Each point is reached from the start by the listed moves, each made once or not at all, plus a little noise. Say if it took an odd or an even number of moves. Then give how often each move was made.
In the rows, 128 means zero.

Moves:
(1): [196 106]
(2): [141 182]
Start: [130 129]
Points:
[142 183] => odd (0, 1)
[130 128] => even (0, 0)
[199 107] => odd (1, 0)

Moves:
(1): [197 128 132 152 140 107 121]
(2): [134 189 122 187  97 150 140]
(3): [111 125 208 137 135 133 158]
(4): [109  92 125 179 165 131 165]
(5): [143 172 119  93 169 145 137]
(6): [170  87 140 117 118 204 109]
Start: [133 152  72 118 115  93 146]
Points:
[205 145  69 143 129  71 149] => odd (1, 0, 0, 0, 0, 0)
[ 93 117 156 185 155  99 205] => even (0, 0, 1, 1, 0, 0)
[132 193 140 100 171 116 182] => even (0, 0, 1, 0, 1, 0)
[190 212  66 123 113 208 148] => odd (0, 1, 0, 0, 1, 1)

Moves:
(1): [165 149 117 134 131 125 112 123 134 133  94]
(2): [127 159 149 139 152  98 160 103 117 112 127]
(3): [109 131 149 133 126 145 136 103 145 124 113]
(4): [121 143 111 149 106 148 146 139 143 136 143]
(5): [142  99 131 141 159 114 119 140 124 125 107]
(6): [ 98 144 110 132 155 163 110 148 129 115 115]
(7): [121 111 140 106 118 128 164 119 103 173 104]
(8): [137 153 166 130 132 127 123 137 158 155 115]
(9): [139 134 120 110 159 138 157 120 146 123 140]
(10): [138 123 109 134 130 120 123 114 125 177 146]
(11): [146 126 120 153 124 167 109 138 110 135 152]
Start: [ 96 119 118 132 149 107 108 119 136 131 135]
Points:
[116 141  86 139 197 197 124  90 131 217 105] => odd (1, 0, 1, 0, 0, 1, 1, 0, 1, 1, 1)
[123  93 152 131 177  86 126 117 133 249  95] => even (0, 0, 0, 0, 1, 0, 1, 1, 0, 1, 0)
[119 179  87 170 244 124 145 125 161 107  93] => even (1, 1, 0, 1, 1, 1, 0, 0, 1, 0, 0)
[ 86 197 151 131 233 120 146 115 175 124 119] => even (0, 1, 0, 0, 0, 1, 0, 1, 1, 0, 0)
[ 99 148  78 176 144 206 113 107 127 229 107] => odd (1, 0, 1, 1, 0, 1, 1, 0, 0, 1, 1)
[115 169  63 188 153 198  74 155 140 139 126] => even (1, 0, 0, 1, 0, 1, 0, 0, 0, 0, 1)

Moves:
(1): [167 140 129 123 125 108 122 118 114 135 121 126 147 146 126 131 127 109
 115 132 124 113]
(2): [126 199 123 118 112 133 127 138 143 103 115 120 105 119 131 140 137 104
 124  96 115 143]
(3): [127 113 188 118 138 150 122 124 161 122 107 118 142 131 143 111 139 120
 144 126 146 105]
(4): [126 127 143 167 141 122 123 131 140 118 151 114 131 134 133 131 140 139
 136 140 127 126]
(5): [113 140 118 117 167 101 103 130 142 138 118 107 113 115 127 128 142 114
 134 131 137 134]
(6): [145 128 107 128 147 152 128 146 126 154 114 118 113 115 153 130 144 110
 136 111 115 149]
(7): [128 141 146 140 157 128 176 120 122 134 113 146 129 137 123 127 165 139
 146 127 121 115]
(8): [117 104 149 129 135 105 130 169 112 132 126 133 124 138 131 144 131 127
 119 117 124 112]
(9): [129 109 103 131 135 122 140 129 175 129 129 127  89 108 125 121 121 106
 109 122 104 144]
(10): [136 154 141 150 138 118 126 117 139 161 108 129  98 142 163 109 102 140
 121 141 124 146]
(11): [136 128 154 115 130 119 119 131 111 137 173 154 103 113 141 125 113 113
 137 119 114 116]
(12): [138 125 133 163 163 147 122 119 138  85 122 196 118 130 123 113 129 112
 102 154 132 131]
(13): [117 139 125 125 136 132 127 151 138 145 130 144 163 141 113 125 120 130
 118 150 116 132]
(14): [120 130 127 126 127 123 126 121 134 131 146 139 129 170 137 140 148 114
 145 106 136 126]
(15): [113 108 113 137 123  99 151 109 120  94 150 129 143 116 184 149 137 116
 112 128 111 115]
(16): [133 109 138 129 127 124 119 120 115 144 123 143 142 114 136 177 134 140
 139 123 107 133]
(17): [131 146 140 145 123  97 139 141 119 147 140 161 134 126 125 122 173 125
 128 120 158 151]
(18): [163 146 122 129 131  94 130 133 145 108 149 120 127 158 176 135 142 182
 138 135 154 121]
(19): [124 122 119 139 116 115 107 137 133 118 123 127 128 124 132 114 132 141
 150 129 125 118]
(20): [132 134 124 109 109 123 135 112 138 130 123 107 108 149 131 132 148 115
 127 178 139 117]
Start: [137 108 158 139 141 127 146 152 150 146 129 140 120 129 142 139 106  94
  91  77 138 132]
Points:
[162 128 202 243 164  73 122 135 175 154 123 220  81 153 186 142 168 109
  96 164 155 156] => odd (0, 0, 0, 1, 0, 0, 0, 0, 0, 1, 0, 1, 0, 0, 0, 1, 1, 0, 1, 1)
[123  80 243 178 163  75 114 184 223 184 200 215 129 138 172 155 175  70
 144  59 120 133] => odd (0, 0, 1, 1, 0, 0, 0, 0, 1, 0, 1, 0, 1, 1, 0, 1, 1, 0, 1, 0)
[188 116 207 194 220  98 155 207 139 154 144 222 105 176 170 134 174  50
  96 154  97  83] => even (1, 0, 0, 1, 0, 1, 1, 1, 0, 0, 1, 1, 1, 0, 0, 0, 0, 0, 1, 1)
[183 191 213 169 183 130 105 190 244  89 174 187  77 204 249 130 191  63
 140 110 149 110] => odd (0, 1, 1, 1, 0, 1, 0, 0, 0, 0, 1, 1, 1, 1, 0, 0, 0, 1, 1, 1)
